Every row gives one point. The window is the flat piece filled in between its corners: a triangle in 3 columns, a solid with four corners in 4, and so on. A path goes straight from each point to the next, and from the last back to the first. List the points from which the path goes on through the window.

Window (3 x 3)
[[  7   5  15]
 [ 13  21  -4]
 [-15 -10 -54]]
Path:
(1): [ 22  -6 -60]
(2): [ 33 -13  26]
(3): [ 1 49  9]
(4): [-1 25  8]
(5): [ 26  13 -19]
(6): [ 29 -12   7]
(7): [-4 15 12]
(8): [-31   5 -33]
Through the window after points: 4, 6

Window (4 x 4)
[[-32 -20   9  12]
 [-13  16  -2 -22]
 [ 33   9 -40   7]
 [ -1   6 -17  46]]
Path:
(1): [ -6  -7 -51  -5]
(2): [  4   4 -47  15]
(3): [28 -1 -3 23]
(4): [ 31  12 -14  34]
(5): [-43  15 -31  33]
(6): [ -1  15 -35  -4]
(7): [ 12   8 -10  -4]
(8): [  3  12  28 -34]
(9): [-24  13 -23 -15]
(10): [-14  -6 -54  42]
(11): [ 7  6 -1 45]
(12): [-11 -18  37   4]
(13): [-23  18 -23   1]
(14): [-26  14 -27   8]
(15): [-11   4  20  -9]
(16): [ 60  39 -15   5]
Through the window after points: 6

Window (6 x 6)
[[-23  17   7  -6  22 -14]
 [ -1  -3  24 -16  30  -8]
 [ -2  -6  -4  -4  15   8]
 [ 42  48 -38  10  27 -55]
 [ 30  19 -28 -38 -23 -24]
 [ 11 -23  27  38 -56 -22]]
Path:
(1): [ 29  30  -4   0 -15 -21]
(2): [  0 -15 -38  17  -6 -42]
(3): [  6   1 -30  13  -3 -38]
(4): [18 35  5 -6  0 -9]
(5): [13 24 22  8  1 -9]
(6): [ -9 -18  -1   7  14 -22]
(7): [ 10  -7 -43 -26  -5 -21]
(8): [ 19  29   7 -15   1 -22]
(9): [ 5 29 31 -2 29 12]
(10): [  0 -17 -13 -10   8  -9]
(11): [ -7 -17  15 -15 -16 -37]
(12): [12 28  6 13 14 36]
(13): [ 22  59 -20  10  -5   7]
(14): [ 27 -21 -31 -26  -8 -60]
(15): [  3  -9 -24 -20  14 -51]
(16): [ 16  35 -13 -17  20  -7]
Through the window after points: 7, 9

Window (8 x 8)
[[ 15  38  -2  -2  -7   9  37  26]
 [ 11  17 -14   2 -24  26  27   0]
 [ 36 -11 -14   4  23 -13 -15 -27]
 [ -7  36   2  12 -27   6   1  20]
 [-60 -11   7  20  -2   9  17  -9]
 [ 20   1 -15 -20  28  15 -15 -21]
 [  2  -9 -22 -22   9 -17  -6 -27]
 [-48 -26  28   1 -18  11  15   3]]
Path:
(1): [-13   6  20 -23 -14  13  12 -22]
(2): [-18 -17  -6  12   6   7  -1  11]
(3): [ -1  -5 -20 -11  -2  -2  -6  -5]
(4): [  8  25  10  -8  14   0  21 -40]
(5): [-10  15  18   3 -10  -7   9 -11]
(6): [ -8  -4 -54  -8  -3  14  18  19]
(7): [ -9 -21 -28  -1  19  31   3  13]
(8): [ 30  48  17  -9 -35 -14  20 -17]
Through the window after points: 1, 3

Window (9 x 9)
[[ 38  25   3  -8  -9   9 -12  -1 -19]
 [  0  60  -4  12 -13 -42   5 -20   3]
 [ 11   5  31  14   6   0  -5  12  -4]
 [-32 -35  12 -19 -27  14  24  25  29]
 [-31   1  -8   8  -3   4  -4  32  -3]
 [  0 -25  -7  -4 -14  -3  44   9   0]
 [ 20  -2  21  -5  16  -9 -38 -37  -5]
 [  5  11   4   2  12  23   4   0   8]
 [ -4 -28   5  15 -30  10   3 -16  17]]
Path:
(1): [ 10   7   1  -2  -7 -19   4  13   9]
(2): [ 11 -11 -13   8   2   6 -15   2  26]
(3): [-19  -3  23   7 -25   7  15   2 -13]
(4): [ -4   7  15  -5  -8  -3  10  -1 -12]
(5): [12 19 -5 -9 -7  0 -5 15  8]
(6): [ 18  -5   2   9  13  -1 -26  -1  21]
(7): [ -6   0  30 -15  -6  -4  -5 -29 -23]
(8): [ -5   0  16  10 -16  16   2 -21 -24]
Through the window after points: 2, 6

Window (11 x 11)
[[ 23 -21  18 -16  -9  -3   8 -11  18  25 -23]
 [ 21 -13  -4 -52   4  -2 -13  -7  -2 -13   4]
 [ 22 -40   1 -27  14  43   2 -25  -4  -6  -2]
 [  5   5  20 -20   3  15  32 -16   0  -6   0]
 [-25  -1 -21   0   9   8  21  25   0   2 -10]
 [-21  22 -13  10  -3  26 -13  12  12   3  35]
 [-38  44 -36  31 -15   5   5  -9  -9  15  -8]
 [ -9  36 -11  35  12  18 -20  13  -1 -18  -7]
 [-25  36 -36  44 -15   3  16  -9  37 -15 -10]
 [ 36 -31  11   0  22 -21   1 -31   2  -4  15]
 [-27  -1   3  21 -17  -3 -17  -3  -2 -23   5]]
Path:
(1): [ 44  14  -6  -3  -3  32  21   1 -17 -25  29]
(2): [-36 -26  -7 -31   9 -22 -25 -14  26  14 -27]
(3): [-19  19   9   5  38  13   0  -7  41  -5 -32]
(4): [ -8   1 -17  12 -21   7  10  -6  -4 -11  10]
(5): [  9  12 -39  -1 -21  38   8  38 -11   6  10]
(6): [  7  -7  20 -15   5  -4  12 -25  13   1 -11]
(7): [-60  10  -1   9   3  11 -11 -22  26  -3  22]
(8): [  9   5 -17   5  -6   0  -1   2   1  -4  -9]
(9): [  1  14  -8  21 -39  15  17   7   3 -12  -8]
(10): [-12  16  -3   2  27  14 -14  -2   5  -2  12]
(11): [-36  25   2 -15  16  13 -13  -8  28  -2   4]
(12): [  1  -4 -16  37 -27  10  -4  10 -17 -10  22]
(13): [ 20   8  -4  -8 -12  -3   9   1  -4   5  -2]
(14): [-14 -36   1 -11  32  21  -2 -33  13 -24  -5]
(15): [-12  -5  -2 -20  13  21 -11 -14   4   9   2]
(16): [ 17   6 -12   6   1   5   6   2   4 -12  -4]
Through the window after points: 1, 3, 5, 9, 11

Window (12 x 12)
[[  6 -20  10   9  19  56 -12   4  36   0 -16  16]
 [-24  37  22 -26  -2   6  16   6  10  32 -11 -48]
 [  6  46 -41  28  10  21  38  30  17 -14  26  -1]
 [-22  -3 -25 -17 -49  -2 -15   3 -24   5 -19  -7]
 [ -9 -15 -27 -11 -10 -33 -21  15  54 -11 -24  -9]
 [  2   8 -18  38 -27   9  21  -5   1 -38  -7  26]
 [  7  11   0 -30 -11  30  47   3  20   6  42 -57]
 [ -4   5   6 -19  -3 -21  -9  15 -34 -43 -16 -17]
 [ -3   1 -19 -45  -8  13  60  -8  15  -4  20   3]
 [ 32 -38 -12  16  22  25   0  16   5 -15 -53 -15]
 [ 10  33  14 -20 -14 -32 -25   3 -19  33 -21 -12]
 [  8  46 -15 -21 -23   2 -18  13  15   1 -30 -38]]
Path:
(1): [-12  24  -4   1  -2   9   4  -8  -7 -19 -14  -9]
(2): [ -6  14 -23   2   3  34   5 -17   3   5   2  -8]
(3): [ 17   0  10 -22 -19 -25  22  48   5 -32 -13 -32]
(4): [ -7   4 -13 -13 -18   9  21  44  21 -28  -8 -14]
(5): [ 11   7 -18  13  25  10  -2 -46  16  24   1 -22]
(6): [  5  11 -23  -7  10 -11  -8 -13 -15 -12 -22 -19]
(7): [ -1  11  10 -25  -9   1   1  25   6  -1 -10 -22]
(8): [ 17  -3 -15   8 -18   8  15  22  15  -9   3   2]
Through the window after points: 2, 8
